Rows are points. To make a cloud, some directions were put in groups of two or more. Within a group, all points are equally far from the middle, so they leave a hole (a ring in 2 directions, a hollow ball in 3). The other directions are filled evenly. Then the cloud was stretched, turned, moved and blurred a little. How many holes are there, and how many directions does each take, smallest first?

Cloud (21 x 3):
[[ 36 -22   1]
 [ 34 -34  40]
 [ -3  42  30]
 [  7  -2  34]
 [ 43 -95  30]
 [-65 -29  30]
 [-28 -64  18]
 [-25   1 -17]
 [  2 -66 -45]
 [-59   1 -29]
 [ 32  45  38]
 [ -3 -36 -52]
 [ 62 -51  66]
 [-19  36   5]
 [ 66  -9  32]
 [  6  57  16]
 [ 30  44  56]
 [-21 -69  47]
 [-22   9  33]
 [ -3 -25 -10]
 [ 33  20  25]]
Holes: 0

Cloud (46 x 6):
[[ 24  59  88  14  -2   6]
 [-19  88  39  17   2 -15]
 [  2 -56  43  12  37 -13]
 [-22  41 -15 -35  55  -2]
 [ 73 -15  -4  46  -6   9]
 [ 76  13 -29  21 -25   5]
 [-42 -14 -17  18 -18 -27]
 [-35   7   1  34 -22  39]
 [ -4  58 -32  -4   1  11]
 [ 61  46  39  -6   3  34]
 [ 87  16   5   9  29 -31]
 [-34  35  85  -7 -37  16]
 [ 34  17  23 -40  60 -21]
 [  6  51  95  -8  -9   3]
 [ 74 -35   2  -9 -44 -32]
 [ -8  28 -41  30  -8   1]
 [ 27  -1   8  -2 -51 -55]
 [-26  40   7  10  22  64]
 [ 30  12  59 -15  -5  55]
 [ 31  11   4  42  85  -3]
 [-15  24   7 -50 -55 -23]
 [-23  67  28 -21  22 -35]
 [-37 -18 -11 -19 -45 -26]
 [ 17 -25  -3   3 -73 -13]
 [ 90   3 -17  30  17   2]
 [-83   1  31  -3  -6  27]
 [ -6 -12  82 -31   7 -13]
 [-70  19  28 -45  42  28]
 [ 69 -45 -42 -15  27 -16]
 [  5  -9  43   7 -38  55]
 [ 29  41 -25 -33   4  34]
 [ 39 -18  40 -53 -53  11]
 [-43  10  81 -26 -21 -11]
 [ 91  16   3   8  28 -22]
 [ 57 -43  -8  29  38 -35]
 [-13 -24 -31  37  66  -6]
 [ 53   3   2 -59  -9  29]
 [ 41  14  41 -39 -13 -47]
 [-33 -28 -31  32  49  12]
 [ 25  45  60  46 -26  21]
 [  4 -32 -35  -3  49 -47]
 [-13 -20  37  43  63 -10]
 [ 23  27  33 -19  75  16]
 [ 39  -2  -3  29  48 -58]
 [-51  55  16 -10  58  29]
 [ 32  34  43   7  -3  59]]
Holes: 2 (3, 3)
